Every row gives one point. Examples show where two turns around zero, p and q, send a point. Write where each new point lands after one turn and then the other. Backwards means that the second turn is done in reverse. Each puzzle has new turns, and all numbers are rounded.
In the rows, 128 means zero.

Turn p:
[128 154 159] -> [ 92 147 126]
[166 146 152] -> [115 169 151]
[ 88  62 144] -> [121  54 154]
[156 126  91] -> [171 146 128]
[165 146 117] -> [145 167 133]
[ 65 133 105] -> [124  85  76]
Turn q:
[ 89 110 166] -> [126  75 106]
[147 149 118] -> [134 147 151]
[143 161  70] -> [ 98 178 163]
[153 152 118] -> [138 150 154]
[108  69 167] -> [144  90  67]
Where do these land?
q, then p: [182 148 133] -> [111 180 145]
q, then p: [114 141 136] -> [121 113 141]
q, then p: [102  81 173] -> [192 104 143]
q, then p: [114 142  70] -> [ 88 115  83]

Turn p:
[149 109  63 102] -> [163 101 186 149]
[166 160 154 114] -> [106 143 111 177]
[ 99 118 107 168] -> [118 129 150  79]
[145 143 157 122] -> [116 142 105 151]
[ 78  69 135 171] -> [157 147 123  46]
[132 168 152  91] -> [108 106  94 167]
Turn q:
[168 118  75 171] -> [116 126  69  76]
[ 99 156 131  99] -> [116 118 138 174]
[ 84  89 111 124] -> [167 159 105 156]
[106 161 145 141] -> [ 94 145 145 146]
[130 137 157 168] -> [105 159 150 105]
[181 107 149  65] -> [171  61 161 112]
Where do these land?
p, then q: [ 95 150 188 140] -> [128 117  71 173]
p, then q backwards: [105 116  59 105] -> [172 123 164  76]
p, then q: [149 119  97 124] -> [124 137 159 107]
p, then q backwards: [150  89 193 161] -> [ 90  85 109 189]
q, then p: [138 133 122  92] -> [153 153 135 116]
p, then q backwards: [128 156  63 129] -> [150 165 173  95]
q, then p: [129 133 174 145] -> [112 127  82 137]

Turn p:
[144  86 171 103 151 118] -> [155 123  98  83 117 164]
[ 61 114 129  89 168 131] -> [182 132 189 111 131 157]
[115  83  92 124 125 128] -> [168 117 120 155 158 136]
[167 183 149 117 139 165] -> [ 63 164 132 119 106 151]
[134 159 121 125 153 117] -> [121 142 141 139  93 129]
[115 112  83 155  46  80] -> [153 117 100 159 169  38]
[134 101 154 149 150 102] -> [145  91 108 110 103 135]
[153 188 126 162  92 183] -> [ 35 138 137 146 147 113]
Turn q:
[129 169 146 154 155  84] -> [ 91 187 137 134 108 133]
[102  88 161 119 140 175] -> [166 115 106 165 165  98]
[174  93 170  89  65 141] -> [122  48 174 162 122  97]
[165 156  90 124 114 116] -> [ 99 110 128  93  94 149]
[108 128  79  92 173 115] -> [136 136  95 124 141 198]
[156 165  92 157 123 162] -> [110 120  91  78 100 109]
[109 102 128 183 172 116] -> [173 187 115 135 109 121]
[ 82 123 159 105  81 115] -> [126 121 179 133 185 119]
Where do these land?
p, then q: [178 163 177 101 126 162] -> [104 120 107  98 204 145]
p, then q: [181 126 118 114  59 121] -> [115 169 110  84 123 189]
p, then q: [163  95 118 145 104 105] -> [153 130 123  95  99 163]
p, then q backwards: [ 86  99 143 138 188 143] -> [141  84  89  94  96  97]
q, then p backwards: [113 133  71 113 140 137] -> [145  86 163 110 139 142]
q, then p: [153 120 136 189 123 113] -> [116 155 108 104 125  74]
p, then q backwards: [ 90 171 116  68 131  97] -> [106 108 144 198 118  85]
p, then q: [ 61 117 144 156 153 146] -> [154 111 137 198 129 101]

Turn p:
[138 117 104  89 122 163] -> [141 166 146 136 143  90]
[114 138 173 134  92 127] -> [ 97  92 163 115 131 133]
[171 155  93 158 151 120] -> [135 124  76 172 104 118]
[ 92 155 156 172 151 170] -> [159  92 168 164 117 171]
[119 131 116  95 133  78] -> [136 123  93  82 144 114]
[122  93 168  96 153 139] -> [142 152 164  87 100 132]
[126 112  84  98  65 109] -> [ 89 151 112 117 191  96]
[142 123 129 182 157 119] -> [126 125 102 153  95 169]
Turn q:
[120 141 123 146 146  96] -> [115 161 103 130 134 134]
[156  94 147 156 127 146] -> [147  96 110 138  97 154]
[150 137 121 155 134 161] -> [163 107 103 139 135 123]
[112 143 135  94  31 142] -> [ 76  71 181 157 148  92]
[112 111 108 136 142 129] -> [144 149 137 141 129 144]
[117 135 151 158 159 158] -> [154 116 102 113 154 160]
[128 134 111  51 156  64] -> [ 96 195 161  80  99  90]
Where do these land?
q, then p: [121 121 162 132 116 138] -> [134 156 152 123 133 138]
q, then p: [166 135  64 137 126 130] -> [ 88 101  73 142 117 130]
q, then p: [136 156 187 128 134 147] -> [154 183 131 101 144 119]
p, then q: [101 139  66 123 134 146] -> [165 153  75 120 118 117]
q, then p: [117 151 202 131 123  87] -> [178 152 155 108 188 135]
q, then p: [132 112 103 165 135 132] -> [115 127 115 172 120 130]
q, then p: [125  82  65  92 164 123] -> [ 89  65 138 141  94  85]
q, then p: [126 128 175 116  91 120] -> [134 150 158  99 154 157]

Turn p:
[166 139 138 164 151  85  67 200] -> [152 179 139 106 117 131 180 215]
[116 153 174 129 144 151 134 106] -> [125 128 108 107  95 109  85 123]
[195  93  71 145 161  92 105 146] -> [129 106 131 147 152 187 184 195]
[ 82 127 136 128 124 192 145 128] -> [125 103 148 145  96  78 106  93]
[ 76 119 168 109 137 161 120  85] -> [ 82 131 113 142 104  90  76 103]
[121 131 139 140  78 139 129  72] -> [143 144  91 164 127 135  98  83]
[ 99 152 134 147 135 127 170  97] -> [123 122 129 109  94 149 107  82]
[ 69 101 134 134  91 153 173 135] -> [129 131 183 152 125 107 100  69]
[ 76 153  88 106 117 146 124 139] -> [108 120 135 126 124  89 169  80]
[219 134 114 107 133 109 122 152] -> [168 104 105 106 177 152 150 185]
[188 107 112  99 137  55 120 147] -> [123 139 125 105 196 178 153 178]
Turn q:
[111 164 173 141 108 108 160 135] -> [112 111 142 135 161 134 188 113]
[143  95 112  35  66 142 117 142] -> [ 93 124 108  56  85 145 126 203]
[104 101 131 134 164 123 124 143] -> [144 118 112 112 138 131 103  92]
[132 122 169 109 167  50 117 109] -> [109  71  60 159 157 124 128 115]
[173 116 152 206 135 185 135 138] -> [134 167 166 153  77  84 144  66]
[152  97  76 122 112 129 140 157] -> [113 128 151 116  84 164  91 136]
[126 187 134 145 147 158 146 117] -> [143 133 175 148 161  91 143 131]
[ 88 162 124 113 116  94  84 161] -> [ 92 152 109 115 191 155 118 138]
[123 108  80 147 136 163 130  49] -> [212 148 130 158  97 125 112 159]
Where do these land?
p, then q: [ 76 154 104 167 179 122  87 131] -> [133 128 160 102 140 185 192 150]
p, then q: [109 152 113 154 167 177  97 143] -> [106 121 128 121 105 195 165 129]
p, then q: [127 119  91 137 170 113 100 167] -> [122  97 160  88 133 147 160  98]
q, then p: [126  92 125  94  62 141 154 115] -> [167 104 159 123 177  88 121 101]
p, then q: [160 135 103  92 158 122 172  95] -> [171 125 107  82  97 119  89 130]
p, then q backwards: [167 134 148 116  55 117 111 105] -> [ 76 131 123 153 158 116  77  91]
p, then q: [123 113 129 202 162 137 116 138] -> [ 95 166 154 109 108 141 182 118]
q, then p: [138  93 181  72 101 120 127  98] -> [127 105 177 135 187 141 162  94]
q, then p backwards: [117 157 135 159 168 142 119 183] -> [ 81 110 139  88  91 117 162 132]
q, then p backwards: [137 131 151  88  57  90 197 105] -> [164 130  48 149 201 120 116 147]
